Each row of a before or after table is a point. One or more steps were done to the points. Then noise was added and the rows were shuffled. The steps act on columns, c1 being the first. Write out the steps. A step turns or swaps two columns, mirrors them in a line or flattens them onto one, adds a multiple of one to another, or multiplies or shifts one. Angles are multiples of 10 degrees, from the lower column toward the higher: turns from -170 to 170, lines from 10 to 170 but not 90. Use the fewest steps. Two steps may share a column if one is a turn and the other turns, adds or multiplies; they go together, in the order done. Otherwise the lowest column goes first.

Before, 8 rows:
[[-0.3 -5.1]
 [ 2.0  0.1]
 [ 0.1  0.3]
 [ 0.0 -1.1]
 [ 4.9 -5.4]
 [ 4.4  1.3]
 [ 1.4  0.2]
 [ 3.2  3.3]]
After:
[[ 0.0 -1.6]
 [ 6.5  5.3]
 [ 8.6  2.1]
 [ 4.0  0.3]
 [ 2.9  0.4]
 [-0.7 -8.3]
 [ 9.9 -8.6]
 [ 0.3  0.5]]
Steps: multiply c1 by 2; multiply c2 by 1.6

Before (12 x 6):
[[  1.9  -3.3   1.4  -0.7  -1.1   2.9]
 [ -1.3  -3.0   0.1   0.8   1.5  -4.9]
 [  4.1  -4.3 -11.8   2.1  -6.1  -2.4]
 [  0.4   2.7  -1.3   2.3  -4.9  -7.9]
 [ -2.6  -4.9  -6.5  -1.3  -6.0  -0.1]
 [ -1.8  -1.3  -0.1  -0.4   2.3   2.2]
 [  4.3   2.3  -0.8   3.0  -3.8   1.2]
 [  2.6  -3.8  -7.5  -1.7  -2.0  -5.7]
 [-10.3  -2.1  -0.6  -0.3   0.6   2.9]
 [  0.7  10.2  -0.5  -0.9  -5.9   3.1]
 [ -3.6  -2.9  -0.9   4.6   7.0 -10.0]
 [ -5.4   1.1  -2.5   6.3  -1.7   2.0]]
After (12 x 6):
[[  3.9   3.5   4.3   5.4  -6.0  -0.3]
 [ -1.1   4.7   4.6   6.3  -2.0  -5.7]
 [  4.7  -3.0   6.0  -3.1  -1.7   2.0]
 [  2.2   2.5   0.3  -0.5   1.4  -4.9]
 [ -4.9  -0.8   2.5  -1.8  -4.0   1.1]
 [ -0.7   3.6  -1.7  -0.6  -1.2   2.8]
 [ -1.2  -2.3   2.5  -0.9  -5.0  -8.0]
 [  2.3   0.6   0.0   0.3   2.4   2.1]
 [ -2.3   5.5  10.4   5.9  -6.0  -2.3]
 [  4.3   1.7   3.6  -2.9   7.3 -10.1]
 [ 10.5  -1.6   0.2   0.5   0.6   3.0]
 [ -4.3  -9.5  -0.2   1.3  -6.3   3.3]]
Steps: turn c1 and c2 by 160 degrees; turn c3 and c4 by -140 degrees

Before (14 x 11):
[[ -3.3   0.0   0.1  -1.4  -5.4   0.4  -2.2  -3.3  -4.7 -10.3  -1.3]
 [  0.5   4.1  -4.9  -3.1 -10.1   2.3  -3.3   0.9  -5.9   1.1   1.8]
 [  2.6  -1.9   1.1   9.2  -2.3   1.4   4.2   5.4   8.0   3.0  10.9]
 [  5.3  -8.5   3.6  -3.6  -0.1   1.0   4.1   4.8   3.2  -6.9   1.1]
 [ -1.6  -3.0   4.4  -4.5   1.1  -0.9   2.6   4.0  -4.1   3.7   1.9]
 [  0.2  -2.1   4.8   0.4   0.0   9.4  -2.3   0.4  -3.3   4.6  -0.1]
 [  2.6  -2.1   4.8  -2.8  -4.2  -1.5  -1.3   6.1  -2.4   3.3  -0.3]
 [  0.4   0.6   2.8   3.7   0.0  -1.0   3.5   2.4  -6.2  -2.4   1.6]
 [  1.5  -0.5   3.0  -0.7 -17.5  -0.8   4.4   3.9  -5.5   3.2   0.2]
 [ -0.3  -3.4   5.1  -0.5  -1.1  -0.9  -1.6  -0.4  -4.1   1.3   4.9]
 [ -0.8   3.2   1.7  -1.4  -1.4  -0.1  -1.1   3.0   6.8   3.3   1.3]
 [  2.4   1.8  -3.2  -2.7   0.1  -1.1   3.1  -2.0   0.7   2.7   0.2]
 [ -1.7  -3.4   4.2  -2.7   0.5   0.1   5.3   3.1  -5.3  -4.8   3.4]
 [  1.2   2.4   5.1  -1.7   0.7   0.4   1.8  -1.3  -2.8  -7.7   4.0]]
After (14 x 11):
[[  1.1   3.3   1.4   1.3  -1.6  -0.2   3.5  -1.0   6.9  -4.3   1.7]
 [ -1.4  -0.6   0.1   1.0 -17.6  -0.8  10.0  -2.0  -5.7  -4.8   3.1]
 [  3.3   0.2  -0.9   0.6  -5.3   0.3  -7.7  -2.2  -4.5  10.6   0.0]
 [ -0.2  -1.9   0.1  -0.3  -0.3   9.4  -1.4   1.9  -3.2  -3.8   4.9]
 [ -0.2   4.2   1.8   3.3 -10.2   2.3  -2.1  -0.4  -5.9  -1.4  -4.6]
 [ -2.1  -2.0  -0.2   3.1  -4.4  -1.5   8.0  -4.0  -2.5  -5.8   4.8]
 [  0.5  -3.3   4.6   0.4  -1.2  -1.0  -1.9   0.8  -4.3  -0.8   5.1]
 [ -0.9   2.5   4.0   1.4   0.7   0.5  -0.4  -2.7  -2.8   7.6   5.0]
 [ -1.1   0.8   1.8  -3.7   0.0  -1.2   7.4  -3.4  -6.1   0.7   2.6]
 [ -4.3  -8.8   1.4   4.6  -0.1   0.6  11.3  -7.6   3.1   3.6   3.7]
 [  2.4  -3.1   2.0   4.0   1.0  -0.9   8.5  -1.5  -3.8  -5.2   4.4]
 [ -1.8   1.8   0.3   3.2   0.0  -1.0   0.2   3.0   0.4  -1.4  -3.2]
 [ -4.0  -1.7  10.7  -8.7  -2.2   1.6  12.3  -3.0   8.0  -5.1   1.0]
 [  2.3  -3.3   3.3   2.2   0.4   0.1   9.9  -5.0  -4.9   2.2   4.0]]
Steps: turn c1 and c4 by 170 degrees; swap c3 and c11; add 1.5 times c8 to c7; turn c8 and c10 by -150 degrees

Before:
[[ 6.0  4.5 -4.4  4.1  1.2 -2.3  1.0 -3.0  0.0  1.9  1.0  0.8  5.2 -8.8]
 [ 0.2 -0.8 -7.4 -0.8  0.8 12.1  1.8 -5.5 -2.6 -1.8 -3.9  1.1  4.7  5.8]
 [-0.7 -2.3  0.1 -4.3  3.7  4.7  0.8 -4.3 -0.2 -5.8  2.9  3.9 -1.7  0.1]
 [-1.6  3.3  6.4 -4.1 -1.0  3.6  3.6  4.2 -2.9 -1.9 -0.9 -2.6  8.9  5.0]
 [-2.9  3.6 -3.2 -4.1  4.4 -0.9 -4.5  6.3  6.7 -2.1 -0.6  2.2 -4.9  3.8]
 [ 2.7 -3.1 -3.3  4.3 -9.8 -1.3  2.6 -3.5  0.8 -4.8  2.6  1.1  0.5 -5.1]
 [ 6.1  4.5 -3.4  4.3 -0.4 -2.7 -7.0 -1.0 -5.3  1.9 -4.9 -0.6  4.7 -0.3]
 [-6.8 -2.2  6.5  4.5  0.1  6.7  3.3  6.1  4.4 -8.7 -4.2  0.5  5.1  0.0]]
After:
[[-1.6  3.6 -7.5 -4.0 -0.8  3.5 -2.8 -0.9 -3.1 -2.0 -0.7  3.5  8.8  4.8]
 [ 0.1 -0.6  9.0 -0.6  0.9 11.9  0.9  2.1 -2.5 -1.8 -3.9  1.8  4.7  5.9]
 [-0.7 -2.1  1.5 -4.4  3.9  4.8  4.1  2.8 -0.3 -5.6  2.8  0.9 -1.6  0.2]
 [ 6.2  4.4  5.0  4.1  0.9 -2.2  1.1  0.9  0.0  2.1  1.0  0.9  5.2 -9.0]
 [-6.9 -2.3 -8.4  4.5  0.2  7.0  0.4 -2.2  4.7 -8.8 -4.1  3.1  5.1 -0.2]
 [ 2.5 -3.4  4.3  4.4 -9.8 -1.4  1.3  1.3  0.9 -4.9  2.7  2.4  0.4 -5.1]
 [-2.9  3.5  1.1 -4.2  4.4 -0.8  2.3 -5.1  6.8 -2.1 -0.5 -4.2 -4.9  4.0]
 [ 6.0  4.7  3.4  4.3 -0.7 -2.9 -0.5  0.0 -5.3  1.9 -4.9 -6.7  4.7 -0.1]]
Steps: turn c3 and c8 by 160 degrees; multiply c8 by 0.7; swap c7 and c12

Before, 8 rows:
[[  2.6   4.7  -6.6   4.5  -2.7   4.6  -8.0   0.1   0.7   0.4  -0.7  -1.0
    2.8  -3.1  -3.0  -3.7   2.6  -2.7  -0.6  -4.4  -1.4   0.9   0.6  -4.3]
 [  1.8   4.4   7.7  -4.6  -1.9   2.3   2.8  -1.1   3.5  -4.8   3.6  -3.8
    7.3  -3.1  -5.0  -5.3   7.5   2.5   2.0   5.9  -3.5  -2.3  -3.0  -1.9]
 [ -2.8   5.0 -14.1   6.7  -2.5  -3.0   4.8  -3.9  -2.0   2.2  -1.9   0.2
   -0.1   1.4   2.1  -3.3   6.2   2.5   2.6   3.9   5.3  -3.0   1.2   5.0]
 [ -0.2   5.5   7.7 -10.5   2.8  -1.2  -6.8   3.6   3.5   1.2   3.8  -7.1
    2.3   2.3  -3.4  -5.2   3.6   2.5  -5.3  -5.1  -4.0   2.3  -0.9   0.0]
 [ -3.2  -5.4  -3.6  -4.0  -1.3  -2.6   4.3   5.5   1.9   0.8   0.7  -0.1
    1.4  -3.5   0.0   5.3   6.0  -1.5   3.3  -0.5   5.0   2.4   3.2  12.3]
 [ -6.5   2.7   2.9   0.8  -2.4  -1.7   4.1   2.2   3.3   1.4   0.8   0.5
    0.7   0.6  -5.7   0.7   0.9   1.0   0.6   9.1  14.6   2.9  -6.0  11.5]
 [ -2.0   2.0  -3.4   6.6  -1.2  -2.9   3.9   1.9  -1.3  -2.1  -0.8  -5.7
    1.2  -3.5  -2.1  -4.4   2.9   1.7  -4.6  -4.4  -4.5   1.0   1.7   0.6]
 [ -8.9   3.8   3.5  -0.5   3.1   2.3   2.1   4.0   1.3  -3.0   0.9  -1.1
    0.1  -0.2   5.0   3.0   1.9  -4.1   3.4  -4.8  -4.5   5.0  -1.1  -3.2]]
After:
[[ -1.3  -5.4   2.8  -4.0  -1.3  -5.5   4.3  -6.4   1.3   0.8   2.6   1.4
   -0.1  -3.6   0.0   6.1   3.6  -1.4   3.1  -0.5   5.1   2.4   0.1  12.2]
 [ -6.8   4.0  -3.5  -0.6   3.2  -2.3   2.1  -6.8   1.4  -2.9  -0.4   0.0
   -1.2  -0.1   5.1   2.0  -2.0  -4.1   3.6  -4.7  -4.5   5.1  -2.4  -3.1]
 [  0.9   5.6  -7.9 -10.5   2.6  -3.4  -6.9  -3.4   4.9   1.3  -0.6   2.3
   -7.3   2.1  -3.5  -4.9   1.7   2.5  -5.1  -5.1  -4.1   2.4   1.9   0.0]
 [ -4.0   4.9  13.7   6.8  -2.6  -5.5   4.7   2.7  -2.6   2.3   3.7   0.0
    0.0   1.4   2.1  -2.2   4.0   2.3   2.5   3.8   5.3  -2.8   2.6   5.0]
 [ -1.1   2.0   3.6   6.7  -1.2  -2.4   4.0  -2.4  -1.1  -2.1   0.3   1.1
   -5.6  -3.7  -1.9  -3.0   3.4   1.8  -4.5  -4.5  -4.5   1.0   3.8   0.7]
 [  2.4   4.8   5.8   4.5  -2.6  -3.3  -8.1   0.7  -0.4   0.3   3.0   2.7
   -1.1  -2.9  -2.9  -3.0  -4.1  -2.7  -0.5  -4.4  -1.4   0.9   2.3  -4.2]
 [ -5.4   2.8  -3.6   0.8  -2.3  -0.7   4.0  -4.3   2.0   1.5   1.6   0.8
    0.6   0.6  -5.6  -2.3   1.8   0.9   0.5   9.2  14.6   3.2  -5.7  11.6]
 [  1.4   4.3  -8.2  -4.7  -2.1  -7.7   2.8   1.6   4.7  -4.7  -0.8   7.4
   -3.9  -3.1  -5.1  -6.0  -1.0   2.5   2.0   5.9  -3.7  -2.2   0.1  -2.1]]
Steps: mirror c1 and c8 in the line at 10 degrees; turn c9 and c11 by -70 degrees; turn c3 and c11 by -160 degrees; mirror c6 and c17 in the line at 130 degrees; swap c12 and c13; turn c16 and c23 by -30 degrees
